Rows are points. The window is the flat piece filled in between its corners: a triangle in 3 columns, a solid with four corners in 4, and so on. A path goes straight from each point to the next, and from the last back to the first. After which points does the path pass through the window?

Window, 3 rows:
[[ 46  -6  30]
 [-29 -18   6]
 [-29 -11 -19]]
Path:
(1): [ 43 -19  40]
(2): [ 31  35 -12]
(3): [-56  10 -10]
(4): [  4 -33 -18]
(5): [ 37 -28 -14]
(6): [ 6 18 60]
(7): [ 2 13 13]
(8): [ 20 -35 -11]
Through the window after points: 3, 5

Window (6 x 6):
[[ 12 -20  18  13  -1   3]
 [ 37 -13  18 -14   0  27]
 [ -3 -50  44   2  28  60]
 [  5  40 -20   2  18 -12]
 [  4  14 -40 -13  -9 -10]
 [  2  31  -3 -22 -25 -10]]
Path:
(1): [ 29   2  17  -8 -16  24]
(2): [  7 -39  23  18  -9  36]
(3): [ 13 -13  24 -22  25  12]
(4): [  9 -46  24 -36  58  34]
(5): [  2 -25  27  10   3  43]
(6): [  9  48 -29  23 -28  -5]
(7): [  2  21   0 -22   9  -8]
(8): [ 24 -32   1 -19  11  -5]
(9): [-23  49   5  16 -19   8]
(10): [  8  12 -19  17 -24   4]
(11): [ 34 -42  40 -47  17  36]
(12): [ 14 -14  -4 -27  26  -2]
Through the window after points: 4, 6, 12

Window (8 x 8):
[[  2 -46  -1  10  21 -26  45 -28]
 [ -8  36   3  16   4 -11  19 -10]
 [-19  32   7 -12  -1   9 -60  24]
 [-33  43  40  -8 -32  11 -35  25]
 [ 28   6  -2   1 -21  18 -23   1]
 [ 15 -10 -22 -36  -4  27   6  -1]
 [ 46 -21 -10 -32   8   1  11  24]
 [-11   7  24  42  31  16  41 -16]]
Path:
(1): [ -2 -35 -22   6  12 -36  38  21]
(2): [  2 -10  24   9  14   6  21 -43]
(3): [ 26   6  26 -20   5 -10  -8 -28]
(4): [  9  -5  -9  -5 -12  21  -9  16]
(5): [ -9  17   6   7 -10   7  -9  21]
(6): [  7  11  45  -1  20 -12  12 -29]
(7): [ 37  -5  12 -25  13 -11 -25   1]
(8): [-19   6 -32  -3 -19  40  32  38]
(9): [  3 -17  -6  18   6  14  11  22]
(10): [ 25   4  15 -13  19  -1  24 -15]
(11): [  8  33  27 -20   8  17   7 -21]
(12): [ -2   3  -5  -4   2   3 -28  28]
(13): [ 12 -23 -29  11 -14   5  44  29]
(14): [ 12   3   6   3  17  11   4 -15]
(15): [ -5  32  47 -43  16  42   5 -18]
(16): [ 20 -24 -58   2 -16  -7   7  12]
Through the window after points: 1, 7, 9, 11, 15

Window (11 x 11):
[[ -3  -1 -16  -2   3 -31  41 -30  23 -24 -20]
 [-10 -46   2   5   1 -31  -8  12  14  42 -26]
 [-12  12  15  33 -11 -14 -12   2 -30   9  -4]
 [ 10   8  -2  12  21  -3 -20  25  -3 -13  -2]
 [  2  10 -11 -25 -26 -20  12  -2 -57  19 -18]
 [  8  30 -14  28  -7  -6 -33  28  15 -12 -40]
 [-29  27 -17  -8  -7  11  -1   7 -31   1   8]
 [ -3  -4 -18  15  -5  20  -6  -3 -14 -27   4]
 [ 14 -32   2 -36  10  39   8 -11   8  59  13]
 [  0   3  -1 -24   0  15 -22 -17  -2 -11  12]
 [ 23 -13 -12 -19 -11   7 -12  -1  11  18  41]]
Path:
(1): [ -4  12  14  -3 -21   1  -2  10   0  -9 -18]
(2): [  1  -3   1  -7 -11  15   0  39  -2 -25 -18]
(3): [ -6  20 -19  14  -1  -2 -19  -7  -7  11  -6]
(4): [ -2 -12 -18  -7  14   3 -19 -18  -5  15  -3]
(5): [  2  -5   7  -5 -12   5  13  12  -8  -3   9]
(6): [ -2   4  -1  -9 -29   0  15   9 -22   6  -2]
(7): [  4  -6 -14 -18   1 -19  -3 -10 -32  26 -19]
(8): [ -4  -7 -15  15  13 -23 -28 -19 -25  31   8]
(9): [  1   4   0 -35 -30  26  22   4   7 -21  -5]
(10): [ -9  -9   3   3  -9  -9 -12  17   7   4  -1]
(11): [ 27 -22 -31   6  22 -19  -6 -28   6  48 -56]
(12): [ 11  25 -60 -33   8 -32 -36   2   6  17  30]
(13): [ -3 -10  40  18 -19  30  13   1 -19  -7 -45]
(14): [ -6 -16  18 -33  -7  23  -2  14  11  -8   0]
(15): [ 16  -5 -27  15   4 -12 -11  -8  -4  50  -4]
(16): [  1  -6 -34  20  13 -25 -17  -6 -20   7   4]
Through the window after points: 2, 6, 10, 12, 14

Window:
[[  2  13   5  -4  49 -20   7 -47   9 -20  10   4  -4  -5]
 [ -1 -27  21 -36  19  15  -7   5 -36  -7  -4   9  -7 -10]
 [-13 -10   7  38  -6  14  41  37  11  -9  14 -14 -15  22]
 [-28 -10  11   8  11 -23   8  -8  45   0 -32   8  19 -11]
 [  9  38   9  20  -6  15  -5   1   3 -23  28 -13 -21  38]
 [  6 -23 -21  -4  -6 -23 -14  -3 -42  -7  55  19  29   5]
 [-10  14  19   3  33 -33   8   6  -4  -9  15  12  -5 -18]
 [  9  14 -23  10  25 -43  17   4  38  -8 -16  28  10  42]
 [ 10  15 -11  22  22   3 -12   8  38 -35  47 -21 -12  -5]
 [  8 -24  45   2   7 -16  20  27 -12 -28  35   5 -17  25]
 [ 34  10 -22  15   1 -25  -8 -22   6  20   2   4  -1  21]
 [-22 -26 -15   0 -11  40 -38 -14  -1  -6   6   7 -56  11]
 [-13   0 -26 -18 -14 -18   3 -17  21   6 -37  -6 -29  24]
 [-14  -5   4 -13  11  -6  18  14  40  21   4   3 -27  60]]
Path:
(1): [ -8 -14  -5  26  29 -25 -26  20  18  12  -1 -11 -15  28]
(2): [  3  13   5 -21  -7   5  27 -23   5 -31  19  11 -17  -3]
(3): [12  9 -2 -2  5 -4  6 -4 27 -5  5 14 -2  3]
(4): [-27 -21  -4  -1  22 -32 -17 -12  -5   8   1  -9 -18  46]
(5): [-17   0   5  12  18  -4 -32  -6   2  -9 -14  -4 -14  23]
(6): [  8  -6 -22 -22   2  -7  38  -8  16   2  31  16  -3 -22]
(7): [  8   5   9  -7 -22   1  43 -15  38  -4  -1  52 -12  37]
(8): [-14 -10  -2   3  15 -12 -11  14   1  -2   4 -18 -19  12]
(9): [-18  -8 -11  20  44  -6   3   4 -14 -19  28 -37  40  38]
(10): [ 20   2  10 -16 -19   0   1  -8   7  -1   4  37 -58 -11]
(11): [  1   7   2   1  -4   6   4 -15  18  -8  10  13 -24  -1]
(12): [-11 -24 -10  16  24 -15 -22  16  -5   5   9 -30   2  33]
Through the window after points: 1

Window:
[[ -5  30  -8 -15 -16  16   9   1  12   2  16  34  14  14]
 [ -4   9  37 -14  12 -18 -17   9   8 -20  -3 -60   7 -16]
 [ 20  14   0 -16   9  27   5  34 -10   0 -23  -3 -11  36]
 [-24   9   5   6  -4 -16 -32  26 -20 -13 -12 -48  10  -6]
 [-15  12  -3  18 -29  37  -1 -24  29  31   1  23 -17  -6]
 [ 25 -21 -14  36  11 -13   8  19  -6  13   6 -12   4   5]
 [ 23  -4 -31  30  18 -16 -18  26  10  -1 -16 -20  -7 -42]
 [  9  17   8  20 -12  36  11  -8 -10  16 -14  42   6 -16]
 [ 17  14  -3  13 -17  12 -24 -23  17  37 -13  36  12   1]
 [ 31   3  -5 -18 -40   6  13  15 -17   1 -10  25 -17  12]
 [  9 -28 -24 -11  23 -22  24  18 -19  -8 -30  17 -15  24]
 [  2   7 -16  -9 -26  43 -14 -41   4  22  12   8  20 -21]
 [-14  -9  26 -37 -31  41 -15   6  11 -33   4  24  16  33]
 [-10  13  12  -6  -7  36 -32 -27   2  16  34  38 -13   0]]
Path:
(1): [11 19 -6 -1 -5 16 -7 -3 -7 -6 -7 -6 -4 11]
(2): [  2   7   6  11 -19  15 -15 -16  -2  -2   2   2  -1   0]
(3): [-11  -5  -6 -32   7  13  -2  15  11  16   6  11  23 -19]
(4): [  2 -11 -20 -40  12   4   6  21  -1  28   2  17  12 -25]
(5): [ 13   8   4  14  -6  13  -8   6  -2 -11 -17   2 -11  23]
(6): [ 22  32 -22   7 -24 -23  10 -14   3 -28 -10  27   4  17]
(7): [ -6 -18  11   2  10  45 -15  14  -5  48   0  -8  -6 -27]
(8): [  1 -17   0 -13  -8  27   5  15  16   4   8  14   9   2]
(9): [ -2  22  19 -10 -26   9 -40  -6 -10 -40 -19   7   2  24]
(10): [  7  10 -11  14  -5  13 -17   3   5 -17  -3  12   7  -3]
(11): [  3 -11  12 -19 -13  19  -2  11   5  13  -8   6   0  -2]
(12): [-10  -3   4 -17 -16  20  -2  -2  17  20  13  19  23 -17]
Through the window after points: 4, 8, 10, 12

Window, 14 rows:
[[ 24 -29  -2  -5   5  -2   3   0 -20  26   9  23  26  -8]
 [ 21  -9  22   7 -18  15  19   1 -13 -13  10  27  30   9]
 [ -2   1 -42  -2 -21 -34  37 -20  14  18 -31 -25 -21  19]
 [ -6  31 -38 -23 -39 -41  15 -24  12  23   7 -26 -36 -22]
 [-17  10 -20 -42  -9 -49  12   4  20  14   8 -19 -15   7]
 [-19   6 -21  12  24 -25   5 -19 -16  -7 -28  16  33   0]
 [  5  -5  18   8  21  -6  23 -12 -15   0 -44  22  -5  -5]
 [ -1   0  12  -1  12  27  17 -19 -34  18  -2  19  18  24]
 [-19 -14 -25  -8   7  -3  -7  -8 -34 -19 -55  15   4   7]
 [ -9 -22  21 -12 -26  11  10 -10  17  28  29 -14  22 -18]
 [ 14 -16   0   5  18  15  -3 -41  -3  -9 -27  42   9  24]
 [ -9  30 -29  33  -7  -8   3   5  21  19 -60  17 -40  21]
 [ -9 -25  -4  -4   1  11  31  -2   0   6  38  16   3 -15]
 [-16  -5  -9  12 -20 -47   2 -10   0  16  10 -19 -31   5]]
Path:
(1): [ 36 -14 -20  -7 -23   1  -8  12 -16  -9 -10 -36  -9  -5]
(2): [-34   3  -6  -1  14 -32  25 -24   9  16 -14  34   4   6]
(3): [-15 -10   4   4 -31 -16  28   8  -4  30   0  14   4  -3]
(4): [ -4  -3 -14  -9   6  -1   7 -15   5   1   7  -9  -6  -7]
(5): [ 10  24 -11   7  42  -8  -2 -17 -22   2 -17 -22   0  -7]
(6): [-27 -22 -25 -10 -40 -30  25  -2  12   3 -27  47  -6  22]
(7): [ -9   2 -13 -15 -40 -11  10 -27 -10  22 -29  12  -8   9]
(8): [  1   6 -16  21  24 -22  12   7  15   4 -13 -11 -10   7]
(9): [ -8   9   1  13  37   5 -13 -19   7  15  12 -36 -13  -5]
(10): [  5 -14  -5 -16 -43 -22  46  -3  -6  15 -16  44   7   3]
(11): [-21  -8 -13  -8 -22  -9  17  -8  10  17 -14  26   6 -16]
(12): [ 24  11  -1  -3  32  -8   0 -18 -23 -14  -4 -28   8  32]
Through the window after points: none
